Each row is a point. Examples show where two turns around zero, p and q, send a point. Write where each new point lands after one turn and then the other. Backwards means that the second turn is done in reverse. Each puzzle has new turns, and all numbers are rounded.

Turn p:
[ 0.32 -0.47  0.01] -> [0.02 0.07 0.56]
[-0.59  0.30  0.29] -> [ 0.05  0.36 -0.63]
[-0.17  0.17 -0.22] -> [-0.21 -0.11 -0.22]
[ 0.45  0.00 -0.08] -> [ 0.15 -0.32  0.29]
Turn q:
[-0.31 -0.16  0.07] -> [ 0.05  0.26 -0.24]
[-0.50 -0.02  0.27] -> [ 0.29  0.45 -0.19]
[ 0.09  0.09 -0.11] -> [ 0.01 -0.16  0.03]
[0.59 0.18 0.08] -> [-0.18 -0.28  0.53]
[ 0.70 -0.16 -0.15] -> [-0.54 -0.38  0.33]
[-0.56  0.07 -0.15] -> [ 0.36  0.11 -0.45]
Where do these land?
p, then q backwards: [0.11 0.43 0.16] -> [-0.27  0.23 -0.31]
p, then q: [-0.29  0.26 -0.32] -> [ 0.03 -0.08 -0.50]
p, then q: [ 0.14 -0.23 -0.36] -> [ 0.06  0.43 -0.10]
p, then q: [ 0.04 -0.46  0.52] -> [ 0.28 -0.08  0.63]

Turn p:
[ 0.30 -0.20 -0.84  0.27] -> [ 0.45  0.66 -0.50 -0.11]
[-0.07  0.07 -0.25 -0.01] -> [ 0.15 -0.01 -0.20 -0.08]
[ 0.33  0.20  0.29 -0.03] -> [-0.46  0.07  0.08 -0.09]
[-0.40 -0.06  0.25 -0.85] -> [ 0.19 -0.63  0.53 -0.48]
[-0.35  0.15  0.28  0.34] -> [-0.12 -0.32 -0.08  0.47]
[0.20 0.08 0.18 0.01] -> [-0.26  0.07  0.07 -0.02]
[-0.02 -0.23  0.09  0.27] -> [0.05 0.14 0.09 0.32]
Turn q:
[ 0.21  0.01 -0.56 -0.15] -> [-0.55  0.13  0.25  0.06]
[-0.31  0.55  0.06 -0.48] -> [-0.30 -0.39 -0.44 -0.44]
[-0.12 -0.06  0.12  0.33] -> [ 0.33  0.11  0.11 -0.10]
[-0.08 -0.73  0.14  0.17] -> [ 0.43 -0.16  0.43  0.43]
[0.29 0.22 0.24 0.14] -> [ 0.10  0.30 -0.33  0.05]
Where do these land?
p, then q: [-0.38  0.68 -0.22 -0.11] -> [-0.33 -0.22  0.65  0.30]
q, then p backwards: [-0.18 -0.22 -0.32 -0.12] -> [-0.05 -0.04  0.40 -0.19]
p, then q: [ 0.20 -0.45  0.36 -0.16] -> [ 0.39 -0.07 -0.49 -0.05]
p, then q backwards: [ 0.14  0.34 -0.25  0.02] -> [ 0.05  0.41  0.12 -0.11]
q, then p: [ 0.22 -0.34  0.42  0.37] -> [-0.45  0.44 -0.27  0.06]
